Each point is reached from the start by the listed moves, each made once or not at all, plus a little noise. Say if it took an odd or an even number of moves. Then give how often each move was made.

Moves:
(1): [48 41]
(2): [-23  30]
Start: [-24   4]
Points:
[-51  35] => odd (0, 1)
[-24   5] => even (0, 0)

Moves:
(1): [ 34 -27  -2  -6  -3 -14  14   7]
(2): [ 27  33 -10 -11   3   3 -36  33]
(3): [ -7 -25  26  19 -50  16 -29  14]
(4): [ 25  20 -20  23  -8   3   1 -45]
(5): [ -3   3  24  17  34 -16  -2   7]
(6): [ 16  16  26  24 -12  35  41  30]
Start: [ -4  10   4   4 -20   4  38 -22]
Points:
[ 21  29 -20  29 -28   3  35 -69] => odd (0, 0, 0, 1, 0, 0)
[ 36  32  48  35 -83  56  16  55] => odd (0, 1, 1, 0, 0, 1)
[ 67  78   2  41 -37  43  43  -5] => odd (0, 1, 0, 1, 0, 1)
[-14 -15  29  22 -72  20   8  -9] => odd (0, 0, 1, 0, 0, 0)
[100  50  -4  33 -41  32  60   1] => even (1, 1, 0, 1, 0, 1)

Moves:
(1): [ 13  -5  -2  18   3 -21 -12   6 -11   1   2 -14  20]
(2): [ 21  19  -6 -14  26  25  -7  -3 -16  -6  17  18   5]
(3): [ 14  19  32  -8  -9  21  22  13  30  17 -18  -6  37]
(4): [-31  29  22  35  -6 -12   5  12  29  -3   2  10 -31]
(5): [  1 -53   5 -11  18  -2   2  30  14   2 -30   7  34]
(6): [  8 -29  14  28  12  56  27 -29  18 -16   0   0   8]
(7): [-23  16  -2  20 -14 -34  28   8 -18 -18   5  -3   8]
(8): [ 21  17 -47  -3  10  16  19  10  16 -16  24 -12 -25]
(9): [  5  37 -38  17  20   7  23 -38  35   0 -26  28 -24]
(10): [  1 -13   4   5   6 -28   4   6 -29  32   2   3  -7]
(11): [ -4 -19   7  -9   3 -18  17  -8  45  -6  21   2  19]
Start: [-19  -2  11 -36  21  31  13 -13   4  -8 -32  10  18]
Points:
[-31   1  37  26  32  76 118  31  93 -46 -51   6  49] => even (0, 0, 1, 1, 1, 1, 1, 1, 0, 0, 0)
[ -4  49  62   0  38  15  25  21   2  34 -25  22  45] => odd (1, 1, 1, 1, 0, 0, 0, 0, 0, 1, 0)
[ 21  51 -71 -43  78  62  65 -52  81 -38   2  46  -5] => even (0, 1, 0, 0, 0, 0, 0, 1, 1, 0, 1)
[ 14   1  12 -63  78  64  69 -17 112   0 -66  58  94] => odd (0, 1, 1, 0, 1, 0, 0, 0, 1, 0, 1)
[  1  63 -20  24  75  -1  98  33  51   3 -56  41  37] => odd (1, 1, 1, 1, 1, 0, 1, 1, 1, 1, 0)

Moves:
(1): [ 43  15   6  -8  -7  11 -10  31 -13 -10   5 -12 -12  27  12 -22  -4  -7]
(2): [  2   1   3   4   1   7  -9   1 -12  -6   2  23  14  -5 -14  -1  -8  -3]
(3): [-14  -6   6 -13  10 -28  -9 -13   4 -24 -12  -1  13 -11  -6 -11   4  -1]
(4): [  8   7 -34  13  28   6  22  16  29  17  10 -21  33 -12   7 -42 -15  23]
(5): [ -1   6 -17   4  17   3  -1 -15 -12  13   9 -19   0   8  -6   8   5  18]
(6): [  3 -39   9 -34   1  20   5 -19 -14  -8 -13  -3   5  10   3   2 -34   2]
(7): [ 22  -6  30  -2  22  -9   8  -8 -34 -14  38  -6  -1 -16 -34  33   8  11]
(8): [-10  -6  12   1   9  -1 -12  19   3  10  -1  -4  -2 -12  10  22 -12 -17]
(9): [ 20  23  18  -5  13 -17  -6 -19  37 -16  -6  14  13  12  -2  26  16 -22]
(10): [ 20 -10 -13 -11 -16 -11   9  21  -5  19  37  -7  12  20  25  11 -15 -15]
(11): [ -4  -7 -11  -2  10  20  -1   6  -3 -15  18   7 -12  -4  -2 -12   4 -11]
(12): [  1 -53  -7  -4   4  11  -9  13  21  17   9  19  -6  11 -16  12 -11  -7]
(13): [ 24   1 -35  12   2  -2  12  24 -11 -19 -17  19  13   0  -9   1 -11   1]
(14): [ -5   2  14  12  -4   3  13 -13 -18  -4  15 -14  -2  32 -20  13 -12 -11]
(15): [ -9   3   3   3  12 -17 -11   2  10  -1   2  22 -27  -7  12  16 -18  34]
(16): [-24  -7  -8   5 -23   4 -22   0  11   1   8 -10  -5  -5  -5  18 -13  10]
(17): [ 11 -19  18  15  -2 -18  15   3 -12   0  10 -15  30   8  30  11   8  17]
(18): [-31  19  14 -19   2  34   1  44 -20 -15  17   8   8   4 -21  -9  18  -5]
Start: [  1 -11 -26   8  -4   3  26   3  34 -12 -23   0   9   4  16 -10  -8  -3]
Points:
[-38  -8 -56  49  31   2  19  13  58  23  16 -45   3   6  13  21 -76  56] => even (0, 0, 0, 1, 1, 0, 0, 1, 0, 0, 0, 0, 0, 1, 1, 1, 0, 0)
[  53  -48  -50  -29   29    8   14   49  -41  -56   22   14    8   62
   21   18 -107   -6] => odd (1, 1, 1, 0, 1, 1, 0, 1, 0, 1, 1, 0, 1, 1, 1, 0, 0, 0)
[-36 -93 -39 -36  48  62  22  51 -16 -58   1  19  28  44 -50  20 -55 -25] => odd (0, 0, 1, 0, 1, 1, 0, 1, 0, 0, 1, 1, 1, 1, 0, 0, 0, 1)
[ 65 -85  -2  11  69   2  22  70  13 -37  52  -9  65 -10   6 -19 -31   2] => odd (1, 1, 1, 1, 0, 0, 1, 1, 0, 0, 1, 1, 0, 0, 0, 0, 1, 0)
[ 53 -71  14  28   4 -24  23 -15   7  -3 102 -13  68  68 -24 121 -29  -8] => odd (0, 1, 0, 0, 1, 0, 1, 0, 1, 1, 0, 1, 0, 1, 0, 1, 1, 0)
[ 69  11 -32  35  55  35  82  85 -59 -44  67 -61  77  52 -24 -16 -11  48] => even (1, 0, 0, 1, 1, 0, 1, 0, 0, 0, 0, 0, 1, 1, 0, 0, 1, 1)
[-20 -84  -1 -24  37  -8  -2 -14 -33 -40  83 -15   2  15 -25  85 -98  14] => odd (0, 1, 1, 0, 1, 1, 1, 1, 0, 1, 1, 0, 0, 1, 1, 1, 0, 0)
[ 64 -47 -56  44  26   5  27  70  84 -49  32  15  32  67  23  11 -68  25] => even (1, 0, 0, 1, 0, 0, 0, 0, 1, 0, 1, 1, 1, 1, 1, 1, 1, 0)
